Each row of a before or after table is a point. One or more steps were done to the points. Then noise was added and the rows were shuffled. The steps act on columns, c1 being the first. Write out the steps. A step turns or swaps two columns, mirrors them in a line or flattens them onto one, adds a multiple of one to another, or multiplies or shifts one. Angles are multiples of 10 degrees, from the lower column toward the higher: turns from -170 to 170, lines from 10 to 170 but not 90. Use the fewest steps. Two steps may share a column if one is a turn and the other turns, adds or multiplies; they go together, in the order done. Otherwise the lowest column goes first.
In the rows, zero is written as 128.

Before (13 x 3)
[[128 134 126]
 [ 95 164 106]
 [157 125 111]
 [ 95 150 119]
 [160 124 104]
 [145 194 176]
 [162 131 157]
 [147 138 132]
 [156 183 216]
 [ 38 132 104]
 [163 126 107]
 [153 150 129]
 [152 121 212]]
After (13 x 3)
[[168  85 188]
 [108  98 168]
 [130 127 126]
 [102 111  96]
 [103 123 239]
 [159  72 246]
 [128 101 130]
 [165 134 124]
 [129  87 127]
 [178 130 101]
 [184 196 101]
 [107 106 108]
 [106 103  98]]
Steps: turn c1 and c2 by -130 degrees; multiply c3 by 1.3

Before (12 x 6)
[[118 109 131  85 119 138]
 [196 140 106  82 157 130]
 [103 136 130  96  96 100]
 [210  92  93 133 100  97]
 [166 147 103 129  90 133]
 [ 65 195 135  95  42 148]
 [121 107 166 132 198 130]
 [104 167 151 112 124 157]
 [ 91 185  36 164  78 140]
 [120  73 196 113  51 156]
 [153 113 184 138  93  86]
 [116 173 110  62  83 131]]
After (12 x 6)
[[ 94 114 181 128 151  70]
 [158 144 104 131 195 133]
 [ 82 172 107 129 118 135]
 [118 105 128 122 124 137]
 [124 163 151 130 108 164]
 [ 45 193 130 130  64 153]
 [ 93 137 132 127 105  91]
 [ 88 144  99 132 168 135]
 [ 49  72 197 128 120 164]
 [197 104 165 132 122 136]
 [ 91  93  94 129 214  87]
 [ 77 190  37 127  88 153]]
Steps: swap c1 and c5; multiply c4 by 0; multiply c6 by 1.3

Before (9 x 9)
[[ 52  65 128 183 109 107 171 130 147]
 [143  80 143 111 119 161 151 110  90]
 [140  99 131  84 162 122 187  83 132]
 [123 150 115 133  92 142 152 106 226]
 [156  92 155  69 115 115 149  51 130]
 [121 154 108 171  98  91 156 108 182]
 [129  95 147  77 149 121 122 106 118]
 [139  87  50 157  90 119 104  89 186]
 [ 89 113 168 208 147 117 174 109 189]]
After (9 x 9)
[[138  99 135 140  93 120 187 180 161]
 [ 68  94 153 146  96 116 153 198 194]
 [119 114 166 211 100 120 170  79 114]
 [126 146 111 221 168 142 155 158  99]
 [137 153 110 194 176  93 154 107 118]
 [ 94  83 150  98 107 163 150 134 158]
 [173  64 132 162 196 108 167  84 117]
 [121  96 145 110  89 123 116 181 155]
 [189  81  49 202 227 117 106 127 132]]
Steps: add 1.5 times c3 to c1; turn c1 and c5 by -140 degrees; turn c8 and c9 by -120 degrees; turn c4 and c8 by -70 degrees

Before (10 x 12)
[[135 134 108  75 194 147 117  99 140  70 156 217]
 [159 119 110 105 173 137 177 104 148 117  86 135]
 [144 163  95 145 119 147 110  33  79  76 105  78]
 [ 64 103  37 153 136  74  95 182 110 118 112 102]
 [101 142  97 101 124 191 129 159 109 109 133 125]
 [ 51  94  83 160 182 120  98 147  26  93 161 122]
 [110 159 141 159 103 129 126 174  74  29 128  89]
 [184 114 139  99 118 122 106 137 129  95 140 190]
 [130 120  85 106 216 179  88 154 157 144 118 155]
 [119 175 153  81 156 156  81 102  56 111  84 154]]
After (10 x 12)
[[183 118 109 105 171 137 168 119 165 120 117 133]
 [ 68  96  81 162 181 120 136 175  21 104 167 122]
 [130 116 139 101 118 124 107  80 122 105  98 187]
 [102 141  98 101 123 191 137 130 110 114 161 124]
 [127 119  85 108 216 178  82 111 143 137 150 155]
 [174 176 155  78 155 155 109 153  45 115 137 153]
 [ 98 103  37 154 134  74 104 141  99 121 207 104]
 [117 134 109  74 195 147 112 140 137  85  90 217]
 [189 164  94 145 118 147 129 178  77  91  68  77]
 [105 157 142 159 104 127 144 112  76  59 169  89]]
Steps: turn c1 and c8 by -130 degrees; turn c1 and c11 by 120 degrees; turn c7 and c9 by 20 degrees; multiply c10 by 0.7

Before (8 x 18)
[[165 129 132 148  51 115 105  22 122 140 183 132 179 133 137  82 147 182]
 [124 157 122 128  98 125 113  88  89 185  96 140  80 109 128 140 103  90]
 [ 92 151 107 124  76 150 144 137 161  91  81 180 175  70 202 172 180 172]
 [132 116 138 169 131 145  88 117 137 173 183 115 176  46 204 114  66 156]
 [170  96 161 100 144  54 156  95 153 169 113  71 151  56 127  83 136 171]
 [ 77 173  99  72  93 131  92  92  96  90 105 123  98 119 155 118 137  84]
 [111 146 174 129 125  74 150 108  76  84 128 101 163 112 100 183  68  62]
 [ 48 118 171 117 136 125 142  74 106 129  95 168 101  67 152  83 179  80]]
After (8 x 18)
[[104 118 166  97 125 108 134 142 120  81 143  99 104 200 102 177 188  58]
 [ 74  87  98 127  89 137 141 133 139  96 171 125 191 151 153 122 127  74]
 [133 149 140 110 135 202 120 180  88 181  89 112  60 152 200 113 181 160]
 [171 156 147 102 141 139 116 140  29 160 160  68 141 171 122  86 116 179]
 [ 95 105 107  88  71 183 128  92  84  98 155 179 114 124 203 175  74 174]
 [128 102 114 163 103 150 115 135 149 182 171 143 154 167 124 141 158  86]
 [ 50 129 168 145 129 171 127 148 114 122 190 166 149 170 149  77  69  81]
 [167 123 137  93  52 108 124 250 125 143 161 125  84 136 135  80 114 181]]
Steps: turn c2 and c17 by 170 degrees; mirror c4 and c13 in the line at 150 degrees; turn c6 and c14 by 50 degrees; turn c9 and c14 by -130 degrees; flatten c7 and c10 onto the line at 100 degrees; turn c8 and c11 by -140 degrees

Before (12 x 20)
[[ 76 153 142 137 120 114 126 104 115 142 154  97 112 157 138 132 109 143
  101 116]
 [106 129 122 180 190 142 121 157  97 117 167 144 128 116 173 101 159  98
  171 127]
 [ 89 120 147 183 147 154 156 130 156 148 157  96 151 121 149 118 135 135
  114 171]
 [175  88 117 151 153  79 175 112 149 112 139 123  87 128 129 106 174 140
  128  79]
 [175 100 143 105 137 115 141 159 142 151 163 122 154 140 151 127 116 122
  162  98]
 [145 129 166  88 107 118 154 143  84 149 134  93 117 144 147 169 161 156
  137 112]
 [128 179 160 169 117 162 109  90 149 111 160 101 147 100 127  96 121 116
  154 119]
 [150 167  76 143  89 112 104 132 168 124 113 155 134 151 147 158 102 119
  132 129]
 [ 80 127 101 161 108 106 131 105 121 123 190 113 138  99 140 115 135 142
  169 159]
 [126  75 123 105 108 100 137 153 126 123 135 104 118  90 153  80 112  71
  154  64]
 [120 153 147  75 138 136 143 115 170 121 150 120 128 150 145 180 137 119
  124 131]
 [ 96 125 115 135  99  97  81 175 126  88 163  84 112 132 104 141 119 124
  141 128]]
After (12 x 20)
[[176  98 100 105 113 126 127 160  84 151 164 122 154 139 152 126 117 121
  154 101]
 [144 127 131  89 114 183 159 144 249 149 134  91 115 144 147 171 162 156
  169 130]
 [ 98 126 114 134 186 160 130 174 120  88 163  82 111 130 104 143 117 122
  122 151]
 [153 166 106 143 168 101 151 131  10 123 113 158 134 149 148 157 101 119
   81 116]
 [177  87 121 151  76 153 131 114  52 113 140 124  89 129 129 105 177 139
  119  83]
 [ 77 151 157 136 133 156 134 105 161 146 153  97 111 157 137 132 106 143
  132 131]
 [106 129  86 180 105 147  73 157 222 117 165 145 129 117 172 102 160  99
  137 118]
 [ 89 119 148 185  96  74 124 131  58 149 154  96 149 118 149 118 134 132
  140 189]
 [121 155 136  76 113  78 128 116  13 119 148 120 128 151 143 179 136 117
  146 136]
 [ 81 126  79 160 135 157 147 105 140 124 189 114 136  98 139 116 136 143
  118 167]
 [128  73  98 104 134 156 150 153 123 123 136 103 116  92 155  79 112  73
  132  76]
 [128 179 116 169 152  74 127  91  80 111 161 101 147 101 127  93 123 115
  167 132]]
Steps: turn c3 and c19 by 70 degrees; mirror c5 and c7 in the line at 120 degrees; multiply c9 by 3; turn c6 and c9 by 160 degrees; add -0.5 times c12 to c20

Before (10 x 32)
[[133 116 163 153 134 140 114 127 188 129 130 106 104 119 134 160 101 163
   97 115 104 175 107 154 195  95 110 192 164 134 154 132]
 [173 154 112 192 119 209 159 158 153 202 165 134 116 122 158 145 114 130
  106 107  49 164 113 142  83 110 128 138 159 127 157 127]
 [142 117  97 128  65 239 105 134 153  78  91 238 158 133 113 164 115 151
  194  79 147 110 103  92 128 159 104 158  87  82 139  93]
 [ 68 102 139  80  77 208 111 143 249 161 177 136 109  94 123 173  64 134
  112 126 184 153 143 110 106 104 163 115 117 114 159 154]
 [125 187 165 161 150  84 131 103 172 100  43  93  82 139 117 130 111 146
  130  85 155  85 103 123 124 170 136 121 108 155 155 171]
 [138 131  99 149 143 157 154 168 133 129 127 102  91 111 173 115 134 140
   45 125 111 118 135 164 101 131 100 186 161  95  67  88]
 [ 96 135 133 187 148 172 142 119 205 117 147 174 147  74 107 176  97 165
   89 100 161  62  73 108  58  54  82  74  68 166 174  99]
 [179  76 128 163 146 182 144 111 135 143 148 147 104 124 135 127 158 138
   82 148 117 171 122 178 139 120 149 171 201 112 117 156]
 [142 101 168  84  85 176 154  91 132 108 143  92 169 162 132 112 157 103
  102  79 151 141 162 131 157 119 124 124  71 181  86 194]
 [140  72 133 175 116 130 109 148 131 111 126 109 175 148 153 101 109 168
   99  89 149  97 115 133 155  51 114 123 120 114 189 191]]
After (10 x 32)
[[140 131  99 108 144 160 154 167 130  88 125 103  75 111 174 116 133 141
  217 131 112 115 137 152 100 132 100 149 162 139  68 155]
 [ 96 136 134 124 150 171 189 119 203 153 100 169 148  72 109 177  98 165
  144 144 159  63  73 160  58  49  81  45 116  50 170 125]
 [177 151 111 109 122 210 198 155 149 177 107 136 112 121 157 146 115 129
  144 163  51 165 114 122  83 114 129 197 161 142 161 140]
 [ 68 101 140 137  77 207  76 142 249 164 130 133 117  97 122 169  64 133
  149 179 183 153 144 113 103 102 163 217 120 125 160  95]
 [144 113  97 152  65 238 124 130 153  71  80 239 165 131 112 161 117 152
   92  90 146 110 102 173 128 162 104 217  50 156 137 117]
 [128 117 161 146 130 140 148 126 190  89 112 107  95 121 134 162 100 163
  154 127 107 175 110 119 193  96 111 165 170 134 153 141]
 [125 186 166 130 151  82 158 104 174 112  88  97  91 143 118 129 110 144
  114  41 155  87 103  88 122 167 138  73 127  97 152  97]
 [139 100 168  95  88 176  91  90 131 118  79  90 171 159 133 113 155 100
  124 141 149 145 161  67 156 116 121 179 121  48  89 121]
 [138  70 133 155 115 131 169 149 132 120  86 111 174 148 155 100 111 166
  162 126 148  98 113  67 154  52 111 131 128 122 187 128]
 [179  76 125 118 145 179 163 113 137 111 148 144  93 123 136 130 156 136
  175 151 114 170 122  84 137 120 146 141 187 165 116 155]]
Steps: turn c4 and c7 by 80 degrees; turn c10 and c28 by 40 degrees; add -1.5 times c5 to c28; swap c11 and c20; turn c24 and c32 by 110 degrees; turn c13 and c32 by 20 degrees; turn c19 and c30 by 150 degrees; turn c29 and c30 by 40 degrees
